Rows are points. To make a cloud, some directions were put in groups of two or more. Within a group, all points are equally far from the middle, so they leave a hole (a ring in 2 directions, a hollow ball in 3). The other directions are filled evenly. Then the cloud was stretched, turned, moved and blurred a little. How many holes are there, and how many directions does each take, smallest first?
(in the rows, 128 means zero)

Cloud:
[[155 173]
 [ 75 150]
 [163 168]
 [106  99]
 [132 209]
 [197 122]
 [121 171]
 [206 156]
 [134 204]
 [160 133]
 [188 131]
 [165 198]
 [130  70]
 [154 128]]
Holes: 0

Cloud:
[[ 74 128 122]
 [102 158  56]
 [134  70  37]
 [208 159  74]
 [ 69 133 175]
 [224  94  75]
 [122  96 125]
 [179 151 141]
 [142 129 140]
 [107  55 111]
 [167  97 103]
 [107 111  39]
 [ 66 136 145]
 [158  88  91]
 [111  78 147]
 [152 139 186]
 [191 113 162]
 [130 179 140]
 [178  82 185]
 [ 96  89  76]]
Holes: 0

Cloud:
[[ 54 103 129 114]
 [ 86 198 152 164]
 [147 125 186 122]
 [ 97 216  67 139]
 [127 122 220 173]
 [136 110  94 117]
 [163 128 137  72]
 [ 49 196 129 145]
 [145 154 197 148]
 [ 99 221 184 143]
 [ 68 210 162 127]
 [123 135 196 196]
 [ 58 174 107 141]
 [ 51 177  99  88]
 [126 122 205 130]
 [145 168  78 156]
 [ 51 154 132  81]
 [129 117 111 152]
 [135 123 202 120]
 [156 109 170 128]
 [ 44 173 119  98]
 [ 48 101 147 136]
 [174 171 115  70]
 [ 80 154 121 147]
 [145 160 215 166]
 [173 127 130 139]
 [ 33 141 132 100]]
Holes: 0

Cloud (56 x 6):
[[160 133 100  70 152 141]
 [ 74 160 172 118 152  88]
 [148 151 103 199 124  54]
 [146 187 181 107  68  60]
 [ 85 150 188  98 204 128]
 [ 76  70  77 110 130 141]
 [189 174 146 104 145  70]
 [131  96 162 144 173 106]
 [197 121 143  83 141  85]
 [ 60 139 160 207 121  93]
 [139 151 115  69 217 128]
 [189 124 116 199 127 141]
 [112  94  48 129 171 199]
 [190 166 153 114 206 114]
 [180  84 163 197 188 150]
 [168 162 189  67 115 135]
 [163 111 172 185 138  39]
 [173 178 159 103 197 138]
 [ 86 141 186 113 206 111]
 [108 162 164 130 182 194]
 [215 150 166 112 213 175]
 [108 198  95 102 180 144]
 [139 171 185 160 128  50]
 [ 76  78 132 113 182 103]
 [127 126  93  57 194 148]
 [ 97 144 190 189 132 164]
 [ 90 172  78 109 113 130]
 [153 175 128 117 143 156]
 [225 226 105 153 141  78]
 [167 111 173 149 153  89]
 [156  80 165 162 124  64]
 [100  98 137 115  97 112]
 [175 126 107  94 162 191]
 [ 88 157 115 153 180 183]
 [103 128 162 121 198  97]
 [ 99  57  98  77 128 160]
 [136 135 186 161  70 154]
 [ 54  87 178 126 135  84]
 [118 146 152  47 170 157]
 [ 62 173 153  58 144 112]
 [ 62 206 155  60 132  94]
 [170 187 182 102 146  62]
 [142 108  75  82 157 100]
 [102  86  54  87 144 147]
 [143 125 144 130  82 159]
 [192 181 109 140  78  37]
 [ 49  74 180  88 101  91]
 [127 100 133 190 129 167]
 [219 120  87  74 102  87]
 [159  83  95 103 102 177]
 [223 151  88 223 131 135]
 [ 92 190 165 115 142 155]
 [ 74 158 150 168 115 126]
 [235 141 106  80 178  91]
 [126 146 147  96 191  69]
 [106 187 173  69 100 165]]
Holes: 0

Cloud (77 x 8):
[[105 141 169 112 165  95 157 100]
 [124 124 183 167 136 128 142 104]
 [197  99 152 114 157 114 110 114]
 [ 93 140 120 133  86 110 110 127]
 [132 142  97 108 131 102  68  98]
 [161 143  96  89 116  80 189  94]
 [163  68 104 119 144 153  89 137]
 [126 111 147  28 183  48 187 138]
 [139 122 100 126  97 160 127  85]
 [120 121  66 131 174 147 150 151]
 [116  77  92 100 140 164 145  45]
 [ 96 139 145  69 122  54 197 152]
 [114 120 111 122  88 157 114 160]
 [150 116  63  66  76 118 156 168]
 [179 127  66 155  86 155 129 123]
 [ 87  75  59 104 125 108  81  92]
 [151 144 198 133 136 113 141 174]
 [125 180 100 127 109 125 106  70]
 [145  93  95 128  86  99 148 194]
 [ 80 141 160  70  88 115 168 135]
 [180 165 114  97 103  81 153 156]
 [141 104 132  93  84  96 119 134]
 [211 111 125 152 135 108 104 123]
 [121 123 126  81 125 103 184  77]
 [123 220 193 163 137 104 116  93]
 [141  84 119 128 143  74 165 153]
 [175 114 140  79  91 172 160 110]
 [137 188 109 167 146 113 167 105]
 [124 132  85 101 115 146 184 130]
 [ 76 112 169  94 155 137 144 128]
 [108 153 137   7 137 114 132  99]
 [116  66 159  63 124 130 119 136]
 [136 112 141  87  59  59 193 158]
 [141 187 143 107 153 124 242 174]
 [152 128 149  44  91  92 104  99]
 [152  79  91 100 100  84 146  83]
 [ 91  59 138 120 152 164 181 142]
 [136 156 163  92 130 102 137 173]
 [163  62 123 118 162 138  71 133]
 [131  87 126 124  88 121 117 106]
 [180 210 129  87 121 118 148 122]
 [111 119 129 149 122 144 199 112]
 [114 138  91 115 128 120 133  48]
 [111  48  64 128  99 100 110 104]
 [ 94 173 115  97 121 155 142 151]
 [142  95 143  95 125 134 192 128]
 [ 67 104 123 124 132  79 189 108]
 [109  98 130 154  76 154 135 124]
 [107 135 126  72 162 133 161  45]
 [ 95 135 102 108 113 119 133  93]
 [172 144 136  77 114 158 142 174]
 [205 135  74 166 140 129 154 106]
 [101 100 125  90 172  86 175 146]
 [ 37  90 103  75 148  78 194 144]
 [162 179 174 101 116  89 137 127]
 [116  76 139  36 180 141 143 155]
 [114  90 163  90 121  76 129 113]
 [194 110  82 132 131 137 129 118]
 [ 86 110 173 101 190  83 103  64]
 [149  59 151  78 195 156 130 177]
 [136 173 114 118 129 156 104  87]
 [163 156  79  79 195  92 169 137]
 [ 91 112 117  73 117 118 106 110]
 [122  91 123 154  77 126 115  90]
 [194 126 126  77 164 111 176 159]
 [174 136 171  86 167 131 163 141]
 [141  90 118 182  90 117 146 171]
 [102 173 126 142 102 119 114 119]
 [ 62 167 179  69 164 154 198  89]
 [195 132  92  93 119 131 153 129]
 [ 92 123 175  83 146 134 203 142]
 [170 106 151  27 130 140 183  81]
 [108 185  77 103 145 163 154 142]
 [178 166 154  84 163 133 125 124]
 [179 143 181 126 125 121 164 159]
 [144 116 111  66 183 172 173 166]
 [175 150 185  95  75 110 176 106]]
Holes: 0
